Every row gives one point. The ring and each string are closed loops that go straight from each point to the next, and from the last back to the first. Before rounding, they use only three directions, however many columns there are. Count how often each string passes through the ring. Passing back the other way cancels.
In the rows, zero is written as 100.

Ring (10 x 3)
[39 111 97]
[48 144 81]
[79 145 72]
[121 119 74]
[143 105 84]
[167 98 115]
[163 98 132]
[133 90 141]
[86 78 130]
[49 90 110]
String (27 x 3)
[96 183 78]
[81 183 57]
[79 105 57]
[90 79 75]
[106 133 94]
[126 167 87]
[158 128 68]
[170 78 77]
[193 106 106]
[176 70 113]
[137 51 108]
[122 104 116]
[147 138 146]
[165 127 175]
[131 51 139]
[115 61 120]
[112 97 116]
[144 130 147]
[193 139 176]
[171 77 135]
[128 70 104]
[135 108 109]
[169 128 103]
[170 117 75]
[123 77 60]
[101 88 82]
[104 137 95]
Times through: 5

Ring (7 x 8)
[107 83 110 93 68 94 113 130]
[110 92 129 93 72 86 127 129]
[112 103 143 91 77 97 121 123]
[105 111 151 86 83 127 86 118]
[97 108 138 82 84 154 50 116]
[99 97 109 85 78 157 46 115]
[104 86 94 90 70 132 73 120]
String (24 x 8)
[110 93 107 92 72 120 91 118]
[116 85 86 96 67 113 101 116]
[102 73 92 92 64 100 100 134]
[108 78 97 94 65 93 114 130]
[120 94 104 96 70 107 115 113]
[107 93 122 91 73 108 102 124]
[105 93 132 90 74 97 112 130]
[114 101 126 92 75 109 109 117]
[118 107 137 93 78 103 121 115]
[115 115 157 90 82 106 118 116]
[115 113 142 90 81 120 102 112]
[104 119 170 84 88 125 89 119]
[113 117 149 88 84 128 94 110]
[112 104 125 91 78 124 93 113]
[115 112 142 90 81 120 102 112]
[109 113 163 88 83 105 114 121]
[106 107 169 88 81 85 129 132]
[115 101 150 94 75 73 148 128]
[102 90 140 89 73 82 124 138]
[105 90 124 90 72 99 109 129]
[116 92 107 95 70 105 113 118]
[112 82 98 95 66 98 113 125]
[96 69 95 90 64 97 96 140]
[96 80 107 88 69 113 84 134]
Times through: 2
String (28 x 8)
[97 89 89 86 74 164 34 115]
[113 101 101 91 76 147 69 106]
[110 103 109 89 78 149 65 108]
[96 107 126 81 84 171 31 112]
[84 108 150 76 87 165 28 124]
[96 105 142 82 83 141 62 122]
[109 104 126 89 78 129 85 114]
[114 110 131 90 80 129 90 110]
[116 114 138 90 82 126 97 109]
[112 105 129 90 78 123 94 114]
[96 105 156 83 82 119 85 129]
[96 112 173 81 86 119 87 129]
[105 119 168 84 88 127 89 117]
[112 114 142 88 83 132 87 110]
[110 104 125 89 78 129 86 114]
[92 106 148 80 84 144 55 125]
[77 109 158 72 90 174 13 127]
[82 106 137 75 87 184 5 120]
[86 97 125 79 81 163 28 125]
[101 96 116 86 77 139 65 119]
[110 97 106 90 75 136 77 112]
[110 91 88 91 72 144 65 111]
[100 81 81 89 69 144 54 120]
[92 81 103 85 71 133 60 131]
[105 94 115 89 74 126 82 120]
[113 97 107 92 74 127 88 113]
[109 86 80 92 69 142 66 113]
[99 85 87 87 71 151 47 119]
Times through: 1

Ring (9 x 14)
[88 116 127 116 121 117 116 95 87 83 97 115 131 109]
[73 124 138 110 133 127 142 103 85 111 100 109 111 120]
[55 127 137 101 128 132 149 110 91 128 105 98 93 118]
[50 127 127 98 120 122 142 111 96 141 115 102 79 97]
[60 124 115 102 116 107 126 105 98 139 122 117 78 76]
[72 111 95 104 89 94 85 99 106 105 122 117 98 53]
[70 100 88 101 64 99 60 99 114 69 111 98 120 55]
[71 96 91 101 59 106 56 100 114 51 103 89 134 65]
[82 102 106 109 83 111 77 96 102 54 97 99 141 86]
String (31 x 14)
[107 124 144 127 155 117 141 89 71 93 95 137 135 127]
[75 122 145 111 133 136 143 103 82 93 90 100 127 137]
[53 114 126 97 98 134 119 111 100 91 96 79 115 114]
[67 119 126 105 115 122 124 104 93 104 103 102 110 105]
[89 127 133 118 145 111 140 95 80 121 109 135 106 104]
[79 131 147 115 154 127 161 101 77 126 102 122 106 129]
[64 127 148 107 139 138 157 108 83 116 95 98 109 137]
[51 118 137 98 109 142 134 113 95 97 92 76 114 129]
[58 115 125 100 101 130 118 108 98 91 97 85 116 111]
[82 119 123 113 122 112 120 97 89 102 106 119 114 97]
[106 122 131 126 146 106 128 88 76 99 104 143 126 105]
[114 114 129 128 134 108 111 85 78 66 93 135 150 111]
[81 101 112 109 83 119 79 97 100 44 89 90 150 100]
[77 94 100 105 62 116 58 98 109 29 89 81 155 87]
[96 100 98 115 85 97 65 89 100 51 102 116 144 70]
[95 110 104 116 105 95 87 90 95 82 111 130 124 70]
[70 106 103 103 83 109 83 101 106 79 107 99 119 75]
[45 90 84 86 30 116 44 110 128 45 101 57 128 62]
[46 86 73 86 19 108 29 108 132 41 105 60 128 46]
[70 95 77 99 50 92 43 98 120 62 114 98 121 39]
[87 106 91 111 88 87 71 92 104 86 118 126 114 49]
[85 113 106 112 106 97 96 94 97 98 115 126 111 69]
[65 105 100 100 78 108 80 102 109 81 109 96 115 70]
[53 90 80 91 34 108 40 106 126 47 105 70 127 53]
[51 79 67 87 6 107 10 106 136 16 99 54 144 44]
[88 98 90 110 72 95 56 92 107 54 107 110 136 58]
[88 108 105 112 99 101 87 93 98 79 108 119 125 75]
[65 108 109 101 86 116 92 104 104 80 103 92 119 86]
[65 105 109 101 80 120 86 104 106 67 98 85 128 91]
[82 114 116 111 110 109 106 97 94 91 106 115 119 90]
[105 119 128 125 139 105 121 88 79 92 103 140 130 102]
Times through: 0
String (26 x 14)
[90 113 104 114 107 94 93 92 96 96 115 131 113 66]
[64 85 72 95 27 100 22 101 127 30 104 75 139 43]
[49 78 74 86 5 116 14 108 134 6 91 44 153 59]
[66 87 88 97 38 115 38 102 120 19 91 67 154 74]
[98 99 104 116 86 105 67 90 98 39 94 109 155 85]
[80 102 115 108 85 122 83 98 99 45 88 88 150 104]
[61 108 118 100 87 128 99 107 103 71 94 79 128 105]
[90 120 123 117 129 106 121 94 86 105 109 130 114 93]
[103 129 142 126 162 112 149 90 71 115 104 146 118 117]
[85 131 153 118 160 131 165 99 72 117 96 122 116 140]
[57 121 138 101 117 138 138 110 92 102 95 86 113 127]
[58 114 120 99 98 125 113 108 101 95 102 88 111 101]
[90 124 130 118 141 109 134 94 81 115 109 134 110 102]
[98 129 146 124 159 119 152 93 72 111 99 136 121 127]
[89 120 139 118 135 125 133 96 80 87 92 115 133 127]
[72 110 122 106 99 125 104 102 96 71 93 91 133 109]
[82 116 116 111 113 107 109 97 93 99 109 119 113 86]
[101 109 110 120 110 99 90 88 91 72 104 129 136 82]
[74 90 90 102 48 110 43 98 115 25 93 79 153 72]
[43 82 79 84 11 121 25 111 133 17 92 41 146 66]
[64 103 99 99 71 110 75 103 111 72 106 90 120 72]
[88 111 103 113 104 95 91 93 97 94 115 127 113 66]
[91 105 87 112 87 82 66 90 104 85 121 131 114 42]
[63 92 69 95 38 90 34 101 126 62 118 91 115 28]
[50 98 88 91 50 111 61 108 121 70 108 75 114 60]
[70 110 106 104 92 108 93 101 103 92 110 105 111 76]
Times through: 5

Ring (9 x 14)
[130 139 114 132 78 69 131 127 47 125 95 93 117 79]
[140 108 87 97 69 72 117 161 83 112 98 80 82 78]
[142 83 73 64 83 92 101 149 134 88 95 81 63 78]
[129 83 84 59 90 103 80 129 147 81 87 89 70 83]
[99 100 120 75 96 113 44 91 139 84 73 105 99 94]
[81 129 152 106 109 117 44 47 113 92 66 121 137 98]
[93 144 150 121 122 115 83 29 96 95 73 125 150 90]
[119 153 133 135 121 100 138 45 71 105 88 116 148 79]
[127 149 123 139 96 80 142 92 49 119 94 103 133 77]
String (26 x 14)
[120 102 102 88 70 83 77 148 101 105 87 86 85 87]
[147 77 64 63 61 76 97 191 120 99 98 69 48 78]
[160 80 54 65 73 79 128 179 121 95 105 70 50 71]
[157 98 68 79 97 90 145 132 118 91 103 84 75 69]
[120 120 113 108 79 82 97 126 81 111 88 93 105 84]
[108 137 132 136 51 59 82 156 33 137 86 89 116 91]
[113 141 130 136 70 69 101 127 43 129 87 96 124 87]
[123 134 118 121 94 86 119 98 73 111 90 101 120 81]
[130 129 109 112 108 96 132 83 90 100 92 103 118 77]
[109 146 137 133 99 90 108 76 64 113 84 110 139 85]
[115 170 146 153 132 102 150 18 56 108 87 125 168 78]
[123 160 134 137 145 114 159 6 81 95 89 126 160 74]
[133 135 111 111 135 112 149 39 106 87 92 114 130 73]
[112 130 125 112 100 97 98 83 90 102 83 106 122 85]
[91 163 163 150 108 97 94 43 53 116 76 122 165 91]
[124 165 136 146 139 106 164 15 66 103 91 124 163 74]
[137 154 118 136 131 99 173 41 70 102 97 114 145 70]
[133 129 107 111 110 96 136 82 91 99 93 103 117 76]
[145 135 100 120 108 87 162 92 75 106 100 99 117 70]
[142 140 105 135 80 65 154 133 40 127 102 89 114 73]
[148 117 86 103 93 82 147 124 87 104 101 89 94 72]
[117 122 115 110 78 82 93 126 78 112 87 94 106 86]
[127 105 96 100 43 59 85 195 68 125 93 73 76 86]
[161 78 53 63 70 76 126 186 120 97 105 68 46 71]
[165 75 47 54 88 90 137 160 142 83 106 74 47 68]
[139 100 85 80 95 95 115 122 120 91 94 90 83 77]
Times through: 4

Ring (9 x 14)
[114 99 129 65 50 92 86 75 139 111 80 88 135 121]
[120 96 119 68 58 95 75 86 145 110 72 89 140 114]
[122 94 87 89 88 99 68 104 128 115 74 91 121 93]
[121 94 63 104 106 99 65 110 106 122 82 91 102 80]
[107 97 54 122 131 98 83 112 80 121 96 96 68 72]
[76 104 97 126 148 96 134 102 84 99 108 112 41 85]
[63 107 129 118 143 94 155 93 97 87 110 118 41 98]
[68 108 148 99 115 91 152 81 112 86 105 113 64 113]
[98 103 139 73 66 90 109 71 128 104 91 95 112 122]
String (30 x 14)
[113 97 47 117 117 96 74 104 73 130 99 88 73 75]
[121 96 40 113 107 95 62 104 74 136 97 83 83 74]
[112 98 71 104 103 95 79 99 93 123 93 90 89 86]
[96 99 93 111 124 98 105 105 105 105 92 104 76 87]
[100 99 90 107 115 97 98 102 104 109 92 100 82 89]
[100 99 94 104 111 96 100 99 106 108 92 100 84 92]
[88 100 92 120 140 99 115 110 100 100 95 109 62 83]
[103 99 87 104 107 95 94 97 99 114 94 96 84 91]
[105 99 64 115 118 95 88 101 79 123 100 93 71 80]
[107 99 71 107 105 94 85 95 85 123 99 90 80 87]
[83 103 112 109 124 95 125 96 104 98 99 108 66 96]
[53 108 151 117 151 95 173 95 112 72 106 128 39 103]
[91 102 111 101 107 94 115 90 106 104 98 102 79 100]
[93 103 107 97 96 91 110 81 96 112 103 96 80 103]
[76 108 147 88 91 88 141 69 109 96 107 104 76 120]
[59 111 195 77 88 88 171 62 138 74 103 116 81 138]
[76 106 165 83 93 92 144 77 136 83 94 111 90 123]
[97 102 122 87 86 93 108 83 119 104 92 98 99 110]
[85 104 149 85 93 93 129 82 134 90 91 107 95 117]
[81 107 182 63 62 89 139 62 149 85 91 105 112 139]
[97 104 148 66 54 88 112 63 129 105 94 93 115 130]
[108 102 117 72 54 87 92 66 109 120 97 84 113 119]
[108 100 96 90 82 92 88 84 103 119 94 89 99 102]
[84 106 134 89 89 89 128 72 106 102 105 100 81 116]
[47 112 175 103 128 90 185 76 113 72 113 124 44 120]
[40 112 176 115 152 94 195 88 118 62 110 134 33 112]
[72 105 129 111 132 95 144 94 108 88 102 115 57 100]
[95 101 99 104 111 94 107 94 101 108 97 100 78 95]
[100 100 67 117 122 94 95 99 75 121 104 95 63 81]
[105 99 45 126 131 95 84 106 63 129 106 92 57 71]
Times through: 1

Ring (6 x 14)
[121 60 113 131 111 140 46 146 105 61 118 68 94 107]
[136 89 125 93 98 128 73 130 99 92 95 102 82 102]
[124 113 137 37 87 75 141 66 70 126 69 155 84 74]
[94 112 140 33 92 32 167 33 58 124 69 160 91 53]
[81 80 127 71 106 49 139 50 64 92 94 125 105 60]
[103 50 110 122 114 119 70 116 91 59 120 77 108 93]
String (27 x 14)
[102 75 122 85 105 87 108 84 78 86 99 112 101 78]
[106 56 112 78 106 105 117 73 67 82 106 118 119 82]
[96 37 104 93 113 110 109 74 66 66 119 104 130 82]
[78 57 117 129 119 80 79 102 90 56 119 72 103 78]
[87 73 124 125 114 80 75 112 96 66 111 76 90 81]
[111 64 116 100 107 113 87 104 85 76 109 97 104 90]
[126 40 102 120 112 159 57 132 93 58 125 78 114 109]
[145 32 96 133 111 195 31 161 103 52 132 65 113 127]
[129 67 115 97 103 135 77 119 90 81 106 99 99 101]
[113 87 127 101 103 100 80 116 96 85 98 96 84 90]
[107 104 136 116 103 84 64 134 110 85 94 83 65 88]
[157 92 123 79 91 151 73 136 98 103 90 115 82 111]
[165 88 120 52 86 158 99 112 82 114 85 140 94 109]
[134 89 125 65 94 116 107 97 81 105 88 129 93 92]
[102 99 134 92 102 72 97 100 91 93 90 105 79 78]
[133 109 135 78 92 105 88 119 97 107 82 116 71 93]
[148 99 128 77 91 133 81 128 97 105 86 117 78 104]
[158 75 115 71 93 164 84 122 87 99 96 122 99 112]
[125 81 122 90 100 118 85 114 91 89 98 106 91 95]
[109 89 129 119 106 99 62 133 106 78 102 80 76 92]
[118 67 117 161 114 140 12 179 126 50 123 41 78 113]
[136 28 96 142 115 189 28 161 104 45 136 57 114 124]
[127 40 102 104 109 154 76 115 83 66 120 93 120 105]
[115 49 108 99 109 129 88 102 80 71 115 98 115 94]
[111 18 93 105 116 148 89 93 70 54 131 92 139 97]
[80 50 113 119 118 85 89 91 82 58 120 81 112 77]
[79 81 128 111 112 58 94 92 89 74 104 88 90 70]
Times through: 1

Ring (6 x 14)
[69 110 132 62 107 92 108 63 98 108 143 149 90 89]
[92 116 128 70 113 103 91 83 69 112 126 117 80 77]
[126 116 102 94 102 111 73 115 60 113 91 69 77 78]
[140 112 72 116 85 104 74 129 85 98 67 45 87 93]
[116 106 80 106 77 94 89 108 111 101 88 82 97 104]
[73 105 118 71 92 89 108 69 114 110 135 145 97 100]
String (28 x 14)
[86 98 102 84 62 91 98 87 124 132 124 134 103 111]
[90 104 108 82 81 94 96 87 107 121 121 124 95 100]
[93 109 105 85 94 93 99 86 105 101 114 113 93 96]
[86 110 105 83 102 87 107 77 113 86 116 119 95 97]
[65 107 123 67 100 85 115 60 118 100 141 153 97 99]
[42 103 150 44 95 88 117 43 112 132 174 195 96 96]
[57 106 145 51 98 93 108 56 99 131 161 173 91 91]
[46 110 155 43 114 90 116 42 97 117 170 184 89 86]
[66 114 138 57 119 92 110 58 91 101 146 150 86 83]
[92 116 111 81 117 93 103 79 93 81 114 108 87 86]
[84 117 127 68 123 97 101 72 80 93 128 122 82 79]
[84 117 142 59 119 106 91 76 60 121 138 130 76 71]
[94 114 140 63 105 113 79 89 51 144 134 123 75 72]
[105 113 115 81 102 105 84 97 71 117 112 100 81 81]
[109 114 101 90 105 99 90 97 84 94 100 88 85 86]
[124 119 99 96 113 106 80 110 64 93 88 65 78 77]
[141 118 99 99 100 119 61 130 42 123 81 50 72 72]
[146 115 95 103 88 121 55 138 43 136 78 46 73 76]
[155 113 85 111 80 122 51 147 46 138 68 35 75 79]
[158 114 71 121 82 115 58 147 61 115 56 24 79 85]
[143 110 78 113 78 111 65 135 73 119 70 46 84 90]
[127 110 85 105 84 104 77 119 85 110 83 67 87 92]
[122 112 82 106 94 98 87 110 95 88 82 68 90 94]
[132 111 67 117 88 95 86 118 104 79 68 52 93 99]
[135 106 60 122 70 96 82 126 112 94 65 53 97 107]
[119 103 80 106 66 98 83 115 109 118 89 83 97 106]
[107 104 92 96 75 97 88 103 105 117 102 98 95 102]
[98 100 98 90 64 96 90 98 113 133 113 116 99 107]
Times through: 3

Ring (6 x 14)
[84 121 117 59 138 99 131 119 128 99 112 95 66 119]
[84 142 98 97 139 83 97 118 101 95 98 95 58 97]
[100 109 75 135 95 102 53 105 63 99 86 106 89 83]
[111 68 69 133 59 127 46 99 58 105 87 118 118 94]
[111 54 90 103 61 142 78 96 78 109 99 112 123 108]
[98 75 120 59 99 134 128 104 116 107 115 97 99 122]
String (23 x 14)
[96 125 86 132 111 99 64 104 65 97 89 94 77 77]
[100 100 93 113 98 116 78 101 76 102 96 98 92 91]
[100 99 84 117 94 110 69 106 75 101 92 106 93 94]
[104 99 53 150 77 99 29 110 54 99 77 123 98 87]
[115 72 43 171 45 118 5 99 29 103 72 128 122 79]
[115 59 68 141 49 135 39 93 47 107 85 116 126 88]
[115 56 52 146 42 127 26 101 48 106 80 131 128 96]
[106 74 72 118 70 120 59 106 73 104 90 121 110 104]
[105 72 100 96 81 134 91 98 85 107 102 102 109 104]
[110 50 109 85 67 153 101 91 87 111 108 100 123 110]
[109 45 116 71 69 157 114 92 98 112 113 100 124 118]
[102 70 116 73 89 140 116 98 102 108 111 96 106 113]
[98 87 106 80 99 123 106 105 102 105 106 101 95 112]
[92 90 115 56 112 119 129 113 125 104 113 102 87 126]
[87 98 136 34 129 122 157 111 141 105 123 89 79 130]
[92 99 126 61 119 123 133 105 117 104 115 87 83 113]
[91 108 106 80 118 108 109 112 107 101 105 98 79 110]
[95 101 104 89 108 114 101 107 97 102 103 98 86 105]
[84 131 119 70 142 98 126 114 118 98 110 86 61 107]
[75 162 102 84 162 67 110 128 118 92 101 94 40 103]
[86 134 86 103 128 83 84 121 97 95 94 105 65 101]
[94 110 100 98 112 108 93 107 91 101 100 97 82 98]
[95 112 102 104 113 110 91 104 85 100 99 92 81 92]
Times through: 0
String (26 x 14)
[69 166 104 62 171 59 127 138 140 91 105 101 34 120]
[77 153 95 82 152 68 106 130 120 93 100 103 47 110]
[71 174 94 86 169 54 105 135 121 89 97 100 32 105]
[83 144 108 89 146 86 108 116 105 95 102 88 55 96]
[92 116 104 96 118 106 98 107 93 100 101 93 77 97]
[93 116 91 106 113 99 83 111 88 99 96 102 78 97]
[95 110 90 108 107 103 80 109 85 100 95 103 83 97]
[96 109 84 112 103 101 74 111 83 99 93 107 85 98]
[98 118 61 148 95 90 37 111 57 96 79 114 84 81]
[106 102 56 162 77 103 23 103 40 99 76 114 98 74]
[107 84 85 127 78 125 62 96 61 104 91 102 106 87]
[100 90 96 102 94 121 86 102 84 104 99 101 96 100]
[106 82 64 135 70 113 44 106 61 102 84 121 108 94]
[106 78 73 124 71 119 56 104 68 104 89 117 109 98]
[106 74 99 101 81 134 87 96 80 107 101 101 108 100]
[115 44 88 110 50 150 71 91 68 111 98 111 131 103]
[118 28 85 104 38 157 71 91 72 113 99 119 142 112]
[109 51 89 93 61 141 83 100 87 109 101 117 123 116]
[112 33 121 64 62 167 121 88 101 115 117 99 131 122]
[103 67 120 71 89 144 119 95 102 109 113 93 108 112]
[97 92 100 88 100 118 98 107 97 103 103 103 93 108]
[94 95 101 79 105 113 105 112 107 103 105 106 89 115]
[97 91 111 80 104 124 110 103 101 104 108 95 92 108]
[93 101 108 76 113 113 112 110 109 102 107 99 83 112]
[85 119 106 68 131 96 119 120 122 99 107 102 69 118]
[71 153 112 50 166 70 138 135 146 94 111 99 41 126]
Times through: 2
